Each point is reached from the start by the listed moves, each made once or not at all, plus a little noise. Is the number of moves made odd or even? Then give how often each move was made.
In the rows, zero is written as 128.

Moves:
(1): [179 118]
(2): [137 168]
Start: [116 123]
Points:
[125 163] => odd (0, 1)
[176 152] => even (1, 1)
[169 114] => odd (1, 0)

Moves:
(1): [160 121 122 121 110 128 129 140 106 139]
(2): [147 202 134 117 121 123 121 154 111 131]
(3): [135 136 159 123 154 141 126 136 105 131]
(4): [129 141 140 174 131 117 137 105 116 133]
(5): [137 139 109 127 166 121 130 127 124 150]
(6): [150 143 113 148 129 178 125 137 135 129]
(7): [131 124 144 146 135 139 220 125 134 117]
(8): [109 105 143 165 120 117 147 184 138 128]
Start: [112 149 147 120  98 107 135  89 141  86]
Points:
[130 178 169 163 167 103 144  74 103 117] => odd (0, 0, 1, 1, 1, 0, 0, 0)
[179 161 123 150 126 160 226 106 128 108] => even (1, 0, 0, 0, 1, 1, 1, 0)
[145 219 200 179 118 166 234 186 124  79] => odd (0, 1, 1, 0, 0, 1, 1, 1)

Moves:
(1): [168 116 163 117 149 139 141 143 126 115  91 169 109]
(2): [104 182 125 119 107 126 138 146  83 101 154 154 121]
(3): [156 113 151 138 115  87 144  71 152 142 158 123 111]
(4): [144 120 119 137 119 151  92 133 121 152 152 143 160]
(5): [181 151 142 109 131 159  88 169 139 116 154 106  94]
(6): [115 119 141 120 100 167 128 131 151 151 122 131 119]
(7): [118 148 122 142 146 130 140 140 137 159 114 148 136]
(8): [113 100 142 133 131 105 138 177 108 151 161 126 113]
(9): [128 136 163 103  81  93 153 135 170 115  98 180 170]
(10): [125 134 128  95 130 129 108 113 108 133 135 120 137]
(11): [124 124  79 120  97 116 146 129 133 135 135 131 119]
(12): [126 117 108  88 162 134 135 121 133 104 169 150 148]
Start: [127 109 127 102 140 119 112 136 118 146 126  96 110]
Points:
[189  78 156  62 108 168 113 249 133 173 145 118  25] => odd (1, 0, 0, 0, 1, 1, 0, 1, 0, 0, 1, 0)
[178 120 107  19 123 102 122  96  78 128 229 191 120] => odd (1, 1, 1, 1, 0, 0, 0, 0, 0, 1, 1, 1)
[113 160 155 110  98 114 146 108 131 187 162 139  85] => even (0, 1, 1, 0, 0, 1, 1, 0, 0, 0, 0, 0)
